Each point is reached from the start by the listed moves, each made once or not at all, plus a little noise. Say if it took an odd or an even number of moves. Then give how often each move was made.
In the rows, zero is written as 128.

Moves:
(1): [160 124 143]
(2): [ 78 144 176]
(3): [131  90 125]
Start: [121 121 108]
Points:
[100 133 171] -> even (1, 1, 0)
[156  77 120] -> even (1, 0, 1)
[ 74  99 152] -> even (0, 1, 1)
[ 70 138 155] -> odd (0, 1, 0)

Moves:
(1): [121 127 115 141 143 115 127 155 119 144 123]
(2): [105 107 165  78 133 151  68 134 145 149 128]
(3): [140 112 155 143 115 126 139 128 102 148 157]
(4): [113 127 145 173 159 179 140 171 122 128 107]
(5): [175 155 120  76 163 138 174 140 143 149  78]
(6): [149 156  92 143 116 123 114 155 108 132 149]
(7): [111 145  99 107 117 136 130 149 137 116 142]
(8): [113 108 125 123 130 147 127 163  94 126 114]
(9): [119 137 116 125 108 192 156 104 114 158 134]
Start: [122 117 114  99 120 114 106 124 122 116 162]
Points:
[142 104 187  58 175 200 112 185 125 175 119] -> even (0, 1, 1, 1, 1, 0, 0, 0, 0)
[119 101 160 160 138 164 129 164  90 136 168] -> even (0, 0, 1, 1, 0, 0, 0, 0, 0)
[155 193  63  87 166 179 149 230 119 132 124] -> even (0, 0, 0, 1, 1, 1, 1, 0, 0)
[144  88 168   7 151 162 101 178  92 174 125] -> even (0, 1, 1, 0, 1, 0, 0, 1, 0)

Moves:
(1): [124 117 122 140 140 138 110 107 116 149 134 133 134 129 126 136 132 141
 117 102 129 140]
(2): [131 128 129 125 108 116 126 125 141 136 138 111 141 130 145 128 126 115
 130 124 133 115]
(3): [113 104 146 126 106 125  90 110 121 144 142 137 127 135 136 110  97 154
 136 129 125 138]
(4): [115 138 130 159 124 122 130 137 121 133 129 112 136 112 129 144 136 130
 144 147 119 153]
(5): [135 117 117  98 136 128 135 120 124 128 129 124 131 150 111 136 147 131
 140 128 129 147]
(6): [125 123 120 139 115 121 134 121 131 136 122 126 124 137 109 135 124 128
 129 124 141 145]
(7): [123 124 135 136 112 125 129 103 127 106 133 124 144 120 125 121 134 135
 143 127 123 126]
(8): [131 146 136 107 134 138 130 132 132 130 127 133 140 125 120 131 111 132
 107 142 128 110]
(9): [137 109 135 109 113 128 140  97 113 126 130 130 110 106 119 152 121 130
 112 118 131 122]
(10): [124 153 108 150 120 110 114 142 112 117 138 138 135 136 145 124 134 136
 154 133 145 131]
(11): [161 136 127 113 126 131 104 104 113 113 127 149 126 141 138 143 130 115
 134 160 141 143]
(12): [167 137 116 108  87 128 149 135 128 151 147 139 115 128 126  86 137 156
 112 130 116 123]
(13): [138 117 152 147 137 104 117 137 112 126 138 127 146 122 111 128 111 132
 116 138 111 132]
(14): [136 128  88 107 143 137 159 134 137  93 131 118 117 137 142 136 155 124
 113 118 134 149]
(15): [140 121 131 130 134 145 124 142 122 147 137 102 135 126 120 140 112 133
 131 107 144 150]
(16): [111 139 105 127 126 153 102 150 163 133 150 148 134 128 118 139 141 109
 137 127 123 123]
(17): [111  83 122 165 132 159 133 124 109 115 112 131 124 122 129 155 141 124
 130 129 141 116]
(18): [128 131 132 126 137 115 122 120 159 122 144 126 129 131 120 137 117 140
 141 148 140 118]
(19): [134 121 126 115 118 125 115 134 143 134 111 124 133 117 131 132 136 135
 120 117 128 122]
(20): [117 110 133 116 136 124 128 115 129 122 119 133 133 120 121 126 130 117
 131 134 155 138]
Start: [137 115 113  99 147 124  97 106 134 138 172 129 159 142 112 111 133 164
 140 133 110 147]
Points:
[129  42  88 150 161 149  75  85 134 177 169  80 180 143  65 199 153 198
 165 110 155 214] -> even (1, 0, 0, 1, 1, 1, 0, 0, 0, 0, 0, 0, 0, 0, 1, 0, 1, 1, 1, 0)
[109  11 141  57  99 140  85   7 105 122 178 126 185 125  95 149 117 177
 145 141 149 135] -> even (0, 1, 1, 0, 1, 0, 1, 1, 1, 0, 0, 0, 0, 0, 0, 0, 1, 0, 0, 1)
[201  96  40  63  68 190  97 105 171 127 195 125 186 148 109 151 173 158
 118 130 153 161] -> odd (0, 1, 0, 0, 0, 1, 1, 1, 0, 0, 1, 1, 0, 1, 1, 1, 1, 0, 1, 0)
[116  45 105  31 112 119  38  50 192 161 198 152 158 144  53 153 121 181
 162 135 156 175] -> even (0, 0, 1, 0, 1, 1, 0, 0, 1, 0, 0, 0, 0, 0, 0, 1, 0, 1, 1, 1)

Moves:
(1): [128 122 137 140 135 128 128 132 120 117 125 152 122 132 129 129 129 146
 154 138 125 136 130 128 139]
(2): [142 124 130 139 133 121 123 127 129 138 126 154 133 136 114 146 140 122
 118 117 118 132 119 130 124]
(3): [126 132 147 124 151 127 142 124 142 113 113 121 121 117 124 124 129 120
 134 131 127 134 133 132 130]
(4): [123 123 131 128 118 134 138 124 110 129 136 111 130 142 124 130 139 114
 117 125 123 127 140 113 151]
(5): [114 138 118 111 131 124 124 130 119 114 130 115 128 141 136 124 126 139
 150 139 123 114 128 142 114]
(6): [127 141 130 127 132 130 128 132 141 128 124 123 123 129 119 136 123 126
 124 125 132 141 114 129 133]
(7): [137 131 142 136 135 138 118 132 122 139 123 129 146 117 127 128 131 136
 128 138 128 125 132 128 123]
(8): [114 124 129 125 129 142 124 120 122 126 115 127 129 130 143 133 134 123
 122 146 135 134 128 124 132]
(9): [121 114 123 143 145 124 106 138 114 142 122 133 134 134 127 127 129 118
 132 130 132 141 130 107 154]
(10): [141 129 118 120 128 112 125 135 121 131 135 137 124 131 133 139 130 124
 131 119 132 115 124 130 130]
(11): [137 119 136 118 122 128 121 142 129 143 116 117 109 149 145 123 124 121
 137 151 138 128 127 133 135]
(12): [113 133 123 136 140 134 128 132 136 137 124 111 121 118 143 121 127 140
 135 143 118 143 129 138 112]
(13): [133 139 138 121 101 121 130 139 121 124 130 174 123 135 142 139 119 130
 132 124 106 141 133 132 131]
(14): [129 132 112  98 128 126 124 134 125 121 116 134 133 124 120 126 135 136
 126 120 140 132 119 120 150]
(15): [128 140 144 144 126 117 132 130 136 156 143 129 144 113 130 123 142 127
 124  87 135 133 130 122 104]
(16): [122 126 140 128 111 139 127 134 120 132 130 126 125 134 124 142 123 136
 133 131 120 139 120 119 127]
(17): [118 126 156 119 125 134 133 126 122 127 121 135 149 139 146 144 128 132
 137 124 120 124 145 138 129]
(18): [112 126 134 137 125 137 145 143 130 120 138 118 115 140 128 133 117 130
 110 145 128 119 122 116 115]
(19): [120 134 121 119 119 137 130 124 129 136 129 133 111 126 138 120 113 138
 133 119 126 122 139 117 125]
(20): [147 126 109 132 129 134 149 131 124 110 123 123 137 152 139 128 122 119
 131 128 137 119 128 126 112]
(21): [121 126 140 135 133 126 117 134 136 127 113 137 125 117 127 134 134 130
 138 138 125 127 136 124 136]
(22): [119 113 124 130 117 125 135 115 129 142 117 133 119 130 133 122 129 118
 129 141 129 120 136 124 138]
(23): [134 136 130 125 114 120 126 121 124 134 124 124 122 132 125 129 120 139
 131 125 129 127 146 127 129]
(24): [132 128 129 138 124 135 126 126 129 130 146 145 136 144 126 137 126 142
 143 138 122 154 135 140 114]
Start: [115 124 131 111 143 121 134 112 143 127 123 133 119 120 131 120 117 123
 135 121 142 133 126 120 112]
Points:
[ 86 155 161 124 133 134 108 159 101 161 137 180 147 148 143 145 130 176
 198 124 110 221 127 102 129] -> even (1, 0, 0, 1, 1, 1, 1, 0, 1, 0, 0, 1, 1, 1, 1, 1, 0, 0, 0, 0, 0, 0, 0, 1)
[ 73 113 176  87 108 117 140 132 102 152 107 154 112 195 184 155 137 153
 191 165 154 130 180 108 137] -> even (1, 0, 0, 1, 1, 0, 0, 1, 0, 1, 1, 0, 0, 1, 1, 0, 1, 1, 0, 0, 1, 1, 1, 1)
[127 132 110 104 127 110 110 140 103 114 100 249 115 185 146 152 100 176
 215 130 118 170 160 106 133] -> odd (1, 1, 0, 0, 1, 0, 0, 0, 1, 0, 0, 0, 1, 1, 0, 0, 0, 0, 1, 1, 1, 0, 1, 1)
[ 75  97 145 110 132 147 183 135 110 114 102  96  96 213 200 123 106 131
 184 204 132 110 159 124 106] -> odd (1, 0, 0, 1, 1, 0, 0, 0, 0, 0, 1, 1, 0, 0, 0, 0, 1, 1, 0, 1, 0, 1, 0, 0)
[ 83 124 136 126 139  99 136 129 113 159 116 152 114 167 107 137 138 129
 142 105 149 146 130  71 156] -> odd (1, 1, 0, 1, 1, 1, 0, 0, 1, 0, 0, 0, 0, 1, 1, 0, 0, 1, 0, 0, 0, 1, 1, 0)
[105 119 176 136 109 127 137 111 115 158 111 227  82 174 121 163 101 138
 180 130  98 210 163  83 172] -> even (1, 1, 1, 1, 0, 1, 0, 0, 1, 0, 0, 0, 1, 0, 0, 1, 0, 0, 1, 0, 0, 1, 1, 1)
[112 111 171 111 168 136 151 149 139 163  83 145 145 176 179 153 124 102
 150 152 184 161 137  97 119] -> even (0, 0, 1, 0, 0, 1, 1, 1, 1, 1, 1, 0, 0, 1, 1, 0, 1, 1, 0, 1, 0, 1, 0, 1)

Moves:
(1): [135 129 131 133 116 127 141 117 115 122 134 145 131 140 126 120 141 118
 120 106 139 119 131 119 131 113 139]
(2): [125 117 111 115 139 117 134 119 118 125 126 128 127 120 120 112 122 132
 128 149 119 136 127 115 165 158 127]
(3): [124 132 134 117 137 126 139 131 123 137 113 130 140 139 110 119 112 136
 119 129 128 115 124 139 127 125 128]
(4): [137 115 126 108 141 131 118 131 138 121 136 129 131 126 118 139 114 132
 121 130 124 140 130 128 130 119 111]
(5): [133 119 126 135 123 130 136 135 123 132 131 123 124 123 136 131 123 114
 141 127 132 126 131 145 137 122 138]
(6): [134 119 121 128 129 124 108 140 118 123 133 119 125 127 124 132 131 131
 124 141 121 118 113 150 125 149 117]
(7): [124 126 123 106 138 133 135 127 121 129 136 130 154 127 130 112 113 133
 115 112 138 120 128 126 134 135 116]
(8): [122 125 122 112 133 132 133 130 130 134 137 146 115 128 140 119 144 128
 132 126 112 115 127 124 122 120 160]
(9): [136 129 133 153 132 141 118 112 140 129 142 123 127 131 133 122 109 128
 124 129 144 139 128 116 119 110 130]
(10): [ 97 150 140 114 112 140 138 113 136 109 153 131 123 149 120 159 122 132
 133 126 124 141 129 119 146 134 135]
(11): [145 137 121 118 118 125 122 131 143 107 102 131 118 120 128 121 126 135
 128 114 140 141 111 138 115 133 121]
(12): [111 145 126 126 117 137 117 135 121 126 140 122 120 120 119 119 142 136
 138 131 126 134 131 118 128 133 125]
(13): [132 123 126 130 158 125 142 122  99 110 119 115 116 120 117 150 148 130
 128 139 131 121 125 148 131 127 120]
(14): [139 144 120 118 133 121 143 146 137 139 117 143 136 131 120 106 146 119
 117 136 110 126 122 133 130 116 155]
(15): [148 129 145 138 138 125 113 120 110 115 156 124 154 111 101 125 128 117
 133 132 120 129 117 114 146 102 117]
(16): [146 108 134 148  92 121 136 137 125 138 123 100  95 111 128 123 140 142
 124 121 135 180 129 149 120 115 147]
(17): [101 120 140 140 136 131 120 141 144 125 132 140 141 123 133 143 137 143
 149 127 124  98 130 134 137 132 116]
(18): [133 133 121 125 138 133 114 128 135 128 120 128 122 116 120 122 120 119
 130 121 120 124 131 123 126 141 110]
(19): [108 110 148 140 118 123 109 131 132 118 125 128 110 125 124 136 126 117
 131 131 124 123 120 116 136 121 155]
(20): [117 113 134 113 121 143 128 122 116 142  95 124 132 136 147 139 117 138
 114 128 132 121 138 136 116 141 149]
(21): [114 111 135 123 128 115 134 117 130 128 134 128 129 132 130 134 144 129
 122 145 126 133 133 136 133 127 131]
(22): [114 151 148 111 136 135 131 139 132 109 140 138 124 127 131 107 135 146
 132 130 134 129 115 130 135 122 122]
(23): [119 111 134 131 116 123 142 127 122 125 123 119 125 116 126 118 148 109
 125 142 112 113 134 124 135 117 129]
(24): [127 142 119 128 118 126 119 117 141 129 136 117 105 121 136 123 122 113
 117 144 130 133 124 126 134 125 126]
Start: [118 130 149 136 124 140 119 122 134 133 114 110 136 135 131 129 143 134
 140 119 123 117 119 135 137 120 130]
Points:
[135 156 130  38 124 142 148 156 133 109 103 146 113 105  85  11 163 175
 109  92 113 157  88 140 164 114 153] -> even (1, 1, 1, 1, 0, 0, 1, 1, 0, 0, 1, 1, 0, 1, 0, 1, 0, 1, 0, 0, 0, 1, 0, 0)
[116 106 145 141  79 128  82 138 118  90  91  55   7  62 113 111 209 115
 137 150  98 137  84 172 127 121 160] -> even (0, 0, 0, 0, 0, 1, 0, 1, 0, 0, 1, 1, 1, 0, 0, 1, 0, 1, 1, 0, 0, 0, 1, 1)
[105 169 163  50 112 174 121 114 167  92 104 144  97 152 118  84 137 127
  86 132 101  97  83 148 136  93 168] -> even (1, 0, 1, 1, 0, 1, 0, 1, 1, 1, 1, 0, 0, 1, 0, 0, 0, 1, 0, 1, 0, 1, 1, 1)
[101  81 142 130 109 154  98  97 138 149 113  87  88 114 171 117 150  91
 116 171 101  87 126 166 133 119 168] -> odd (0, 0, 0, 0, 1, 1, 0, 1, 1, 0, 0, 0, 0, 0, 0, 0, 0, 1, 0, 1, 1, 0, 1, 1)
[110  17 170 115 115 128 146 105 107 112  55  70  60  98 124 128 151 138
 114 167 120 153 112 183 158  90 212] -> odd (0, 1, 1, 1, 1, 0, 0, 1, 1, 0, 1, 0, 1, 0, 0, 1, 0, 0, 1, 1, 1, 0, 1, 0)
[134  74 151  98 147 161 154 149 138 134  48 101 118  93 125 101 148 146
 115 109 116 102 115 205 123  80 167] -> even (0, 0, 1, 1, 1, 0, 1, 1, 1, 0, 1, 0, 1, 1, 0, 1, 1, 1, 0, 1, 0, 0, 1, 0)
[103 125 207  85  96 160 124  83  86  54 154  59 110 114  82 113 158 163
  80 141 152 164  81 174 162  70 113] -> odd (1, 0, 1, 1, 0, 1, 1, 0, 1, 1, 1, 1, 1, 0, 1, 1, 0, 0, 0, 1, 1, 1, 1, 1)
[107 108 144  75 138 134 120  77  79  72 128  72 136 116 112 158 132 131
 113 167 130 126  86 181 209 165 116] -> odd (0, 1, 0, 0, 1, 1, 1, 0, 0, 1, 1, 0, 1, 0, 1, 0, 0, 0, 0, 1, 1, 0, 0, 1)

Moves:
(1): [140 108 119 126 128 138 114 117 129 141 132 141 126 117 107 120 125 134
 134 129 150 139 141 128 125 144 129]
(2): [135 118 116 127 126 125 115 137 122 124 144 133 126 123 134 118 120 138
 124 127 123 132 126 109 132 139 123]
(3): [119 115 140 121 137 121 127 124 146 132 124 125 150 115 103 109 135 130
 129 119 127 130 139 105 119 146 140]
(4): [117 125 134 109 139 127 134 131 131 132 122 142 156 117 139 113 126 127
 123 141 143 122 133 128 133 131 123]
(5): [142  94 118 121 135 116 111 120 108 138 132 128 130 153 147 131 137 118
 142 139 132 122 118 134 103 120 139]
(6): [110 135 108 137 141 123 129 128 135 112 130 122 137 133 143 125 137 144
 144 152 140 110 107 133 127 133 143]
(7): [125 136 141 113 117 125 125 127 144 138 135 142 142 120 133 132 116 121
 110 145 114 125 122 140 113 152 126]
(8): [129 124 120 111 127 124 125 140 125 121 122 121 140 136 131 132 113 128
 130 123 136 127 129 133 123 120 128]
(9): [134 125 131 135 131 132 114 137 149 126 116 129 121 139 116 127 137 125
 128 133 120 140 131 117 130 129 132]
(10): [131 134 139 128 114 122 130 124 113 126 131 107 129 123 117 144  92 118
 146 119 128 129 127 130 132 121 107]
(11): [136 125 146 109 121 113 130 125 100 133 124 121 141 128 150 132 130 131
 124 145 133 107 102 148 140 122 126]
(12): [144 139 139 150 124 146 144 145 141 125 125 130 152 123 134 128 117 126
 116 144 136 128 138 141 117 129 135]
(13): [121 147 116 127 131 156 120 132 144 136 148 124 144 124 100 126 130 131
 137 106 129 134 148 132 141 130 128]
(14): [107 145 129 115 129 125 148 120 127 157 132 131  97 118 121 117 129 131
 136 129 108 120 133 128 138 138 134]
(15): [145 112 117 118 129 135 129 101 127 147 126 120 125 129 157 130 139 130
 129 111 157 141 124 108 146 124 133]
(16): [119 104 134 130 137 121 128 124 136 137 121 139 145 141 133 137 130 129
 120 122 134 137 131 139 141 127 148]
(17): [119  96 135 115 123 123 131 135 150 141 127 131 133 114 137 125 129 126
 122 132 122 119 126 126 141 154 133]
(18): [117 125 116 131 127 135 133 121 146 141 135 130 112 139 128 104 121 135
 129 119 129 133 138 115 118 137 101]
(19): [116 133 118 139 122 133 131 132 128 125 112 123 139 127 120 124 130 126
 126 128 139 129 146 123 146 129 132]
(20): [123 137 135 139 133 144 122 122 105 141 113 119 157 122 116 135 108 118
 126 132 137 112 134 120 113 109 127]
(21): [149 144 120 137 125 130 121 117 122 134 132 136 118 133 140 135 124 137
 131 117 114 127 127 137 118 123 108]
(22): [129 123 118 118 136 125 126 121 122 123 125 118 128 116 131 119 126 129
 135 120 124 144 120 128 131 133 123]
(23): [158 135 116 129 128 127 134 117 135 111 131 129 131 128 116 127 121 132
 122 128 120 134 118 122 146 115 130]
(24): [135 105 128 134 138 124 126 114 113 119 127 105 121 130 150 129 122 138
 137 127 132 116 130 140 155 136 134]
Start: [129 109 127 128 136 138 118 123 114 143 123 116 149 142 132 138 101 145
 138 124 167 148 110 137 121 137 128]
Points:
[194  63  88 106 118 177  69  55 117 199 130  78 195 106 134 114  22 164
 148  97 189 160 122 112 201 187  73] -> even (1, 1, 0, 0, 0, 0, 1, 0, 1, 1, 1, 0, 1, 0, 1, 0, 1, 1, 1, 1, 1, 1, 1, 1)
[197  35  92 120 145 139  99  70  66 178 143  94 186 153 244 111  49 186
 181 158 249 116  85 153 132 160  94] -> even (1, 1, 0, 1, 1, 1, 0, 0, 0, 1, 1, 1, 0, 0, 1, 0, 0, 1, 0, 0, 1, 0, 0, 1)
[133  64 101  72 161 136 104 103 144 189 135 134 184 132 131 100 123 165
 168 178 180 114  86 155 167 173 167] -> even (1, 0, 0, 1, 1, 1, 0, 0, 1, 0, 1, 0, 1, 1, 0, 0, 1, 0, 0, 0, 0, 0, 1, 0)
